Each wall is flat, endless, passes through zero and stands at right angles to its row. A trip goes straight from one point to another. List the walls that it crosses, first one first.

Walls:
(1): [ -3 -13   8]
(2): [-34 -55 -23]
(3): [  9 -29 -29]
(4): [-5 55 27]
(5): [-29  70 -10]
(6): [ 2 -1 44]
(7): [ 17  20 -72]
Trips:
[ 1 59 48] to [-42  21  25] -> 1
[ 37 -58 -24] to [ 22   3 -28] -> 1, 2
[ -4 -20 -57] to [ 23 -14   8] -> 1, 6, 7, 2
[-32  13 -39] to [  6  17 -58] -> none

Walls:
(1): [ 50  25 -37 -12  16  40   3 -15  35]
(2): [  5 -36  -5  19  10 -45  56 -34 -13]
(3): [ 32  48  -4 -66  -5  -1  24  60  -9]
(4): [  4 -13 -19 -34  24  93 -27 -23 -54]
(5): [ 24  -1  45  21  16 -81  -6 -78  15]
Trips:
[  6  18 -19 -24  23  21  48  12  25] to [-26 -45 -12 -54   2   8  66 -34 -46] -> 1
[-15  21  65   3 -23  -4  14  29 -72] to [-30   5  31 -37 -66 -18  31  42  -8] -> 4
[  4 -45 -50 -58  59 -32  -4 -13  26] to [ 17 -25   8 -26 -11   6 -32  22 -15] -> 5, 2, 1
[ 10  63 -16  -3 -25  38  26  28   2] to [ 19  47 -19 -29  24  -9  52   9  -9] -> 4, 2
[  2 -17  23 -42 -15  11 -12  39 -55] to [ -4 -49 -34 -35  24   6   0   2  24] -> 1, 2, 3
[ 53 -18  28  31   5 -41 -46 -37   0] to [ 11 -21 -10   6 -39 -21 -40  18 -44] -> 2, 4, 5

Walls:
(1): [ 23 -60 -14  27   4  -9  -6 -30  56   2 -32 -28   0  -9 -27 -14 -56   7]
(2): [ 11  -4  10  -2  39 -34  38  27 -30  -3  -1 -11  20  41  17  42  53 -14]
(3): [-18  14 -31 -22 -11  36 -41  -4  85 -69  15   3 -32  -7  -5 -17  38  68]
(4): [  7  11  15   9   1 -38 -37 -18 -12  -2 -14 -29 -27  11  32  11 -52 -38]
(5): [ 22  13 -19   9   0 -11 -47  34  24   4  46 -59  10  68  55  -7  54 -15]
(6): [  6 -10  45  15 -25 -47  56  27 -20 -19  -7  33 -33  37 -16  14 -15  32]
Trips:
[-30  16  26 -64 -34 -22  30 -11   6  11  19  -9  34 -44  16  -3  14 -64] to [ 55 -37 -18   1 -40  10   3 -56  35  45  -6 -54  -6  57 -64 -36 -26 -44] -> 2, 1, 5
[ 21  -9 -47  14  51 -20  30 -37 -76 -27  41 -17  12  -7 -59 -15 -40  17] to [ 25 -48 -33 -35  74 -16  29  32  14 -31  11  53  17 -25   0  39 -29  37] -> 3
[ 26  -8  18 -11  23   0   8 -19  -4  72  20 -34  10  51  23  28  89  23] to [-35   3 -32 -63  13  -8  54   4  31 -25  23 -49 -16 -51  59 -40  16  24] -> 3, 2
[ -2   9  39  15  11 -55  24  16 -30  51  -5 -13 -60 -57   8   1   3  25] to [ 48  23 -16 -85 -16  24  -6 -38  12  27 -29 -10  -5 -44 -49   8  -2 -68] -> 2, 6, 1
[ -3  57 -25 -19  19 -35   1  34  29 -70 -10 -10 -73  -8   8 -72   1 -25] to [ 12 -34 -51   7 -59  12   7  12   9  30 -50 -42   4  31 -22  -9 -38 -21] -> 1, 6, 3
[ -6  32 -22  54 -19   9   7  86 -46  11 -13  26 -23   7 -38 -63  70   7] to [ 51  -7  19   5  21 -40 -11   3  27  -1 -49 -49 -14 -15 -33  21  -4   6] -> 3, 1, 4, 5
[ 31 -31   9 -38 -14  12   7  -3   6  39 -20  20 -21 -40 -47  15   9  37] to [ 26  12 -28   4  27 -56 -21  -6  40 -65  20  11  52   3 -23 -14  -7  -4] -> 6, 5, 2, 4

Walls:
(1): [-45  32 -16  10 -54  -3 -42  23  15 -26  -1 -77 -76 -25  20  34   9 -33
  47  -4  23 -39  37  22  -2  -3 -68 -83  33 -17  23 -30  66   9  44 -55
  20 -12   4 -10  30  24 -34 -34  20  46  23  22]
(2): [ 19  49 -33  41  72  24   8  28  21 -35  18  20 -45 -44   4   8  70   8
 -46 -60 -27 -26  -7  19  40 -10  -8   6  10 -16   6  -7  47 -22  -7 -19
   7 -29 -30 -19 -28 -11   9 -14  -5 -16  18 -54]
(3): [ 17 -10  -5  56 -48   6  26  64   2 -14  35  -4 -35  16 -36  39  12   3
  -1  23 -16  34   4  73  -3  31  -5  25 -24  11  22  72 -10 -41   3  17
 -50  -4  12  68  -3  34  76  22 -11  -1 -39  16]
(4): [-10  61 -20  10 -18 -19 -12 -33  12  -5 -33  34 -38   8   7  36  17   0
  -7   1   0  -4   9 -23 -36  50 -23  19  70  21   3 -10  13 -58 -56 -21
  -7 -15 -31  29  47  43  12  17  21   0   2   7]
(5): [-34  36  48 -33   1 -27  -9  -8   3   2  -6 -12  11 -29 -23   7  36   2
  18 -21  37 -17  10 -22  -3   8 -24  56  -4  56  54  -3  -1  42  42 -26
   9 -44  32  38  12  22  10 -31  50 -45 -17  22]
(6): [ 41   8  15 -46  11   6 -47  53  13  10  56  -4 -12 -35 -31  48  19  22
  23  -1  -4 -34  46 -22  47 -35   9  -2   9 -72   7  -2  30  73 -28 -72
  39  49  30  39  29   3  -4 -27  38 -19 -12 -17]
(7): [-47  13 -20 -69  13 -32  49 -11  33 -13  36 -29   6  21   9 -12 -49  24
  24  46  15 -24  27  62 -36   6   4 -28 -36   6  24   6   3  68   2  78
  26 -34 -20  -3  -9  52 -52  -1 -11  13  -2 -20]
(8): [-65  56 -40  10  55 -49  -5 -33 -35  12  26  14   1  22   0 -23  -7 -14
 -12  33   9   5  26   2 -13  26 -37 -41 -24 -26  19 -23  25 -11   4   3
  12  26   1  37  32  -5   7 -30 -63 -11  20 -68]
Trips:
[ 10 -15  -8 -36 -10  50  -7 -33  -5  19 -10 -15  84  20  44   8  21 -23
 -23  -7  11 -63   4   5  47  39  11 -17 -30  12 -27  -5   3 -24 -14  19
 -20   7  28  29  54  89 -15 -11 -71  -9  -7 -30] to [  2  72 -24  30  43  11   5 -53  32  -9  -8  10 -30  -7 -17 -23  40  68
  20 -19 -71  64  17  26  18  14  41 -38  28 -37 -43 -37 -29  -4  -2 -39
  -6 -14  41  14  -6 -20   0  47 -16  31  34 -24] -> 2, 7, 6
[ 17  -2 -48 -12 -15  27 -24  55 -19 -39  11  35 -56 -16 -22 -70  46  33
 -21 -23  53 -37  42   8 -25  10  -8 -25 -61  22  66 -28  40  35 -26  -4
  73   8  -3 -37 -37   9  17  20  47   4 -24  19] to [-34 -44  28  17 -30 -21  29  -4 -44  17  11  18  -3   7 -73 -15  -4 -34
 -47 -22   6  28 -16  17 -17  -1 -53   7 -50  39  20  47 -16  38 -12  47
 -45   3  -6  20  -1   8  33 -40 -56 -30 -16 115] -> 3, 6, 2, 1
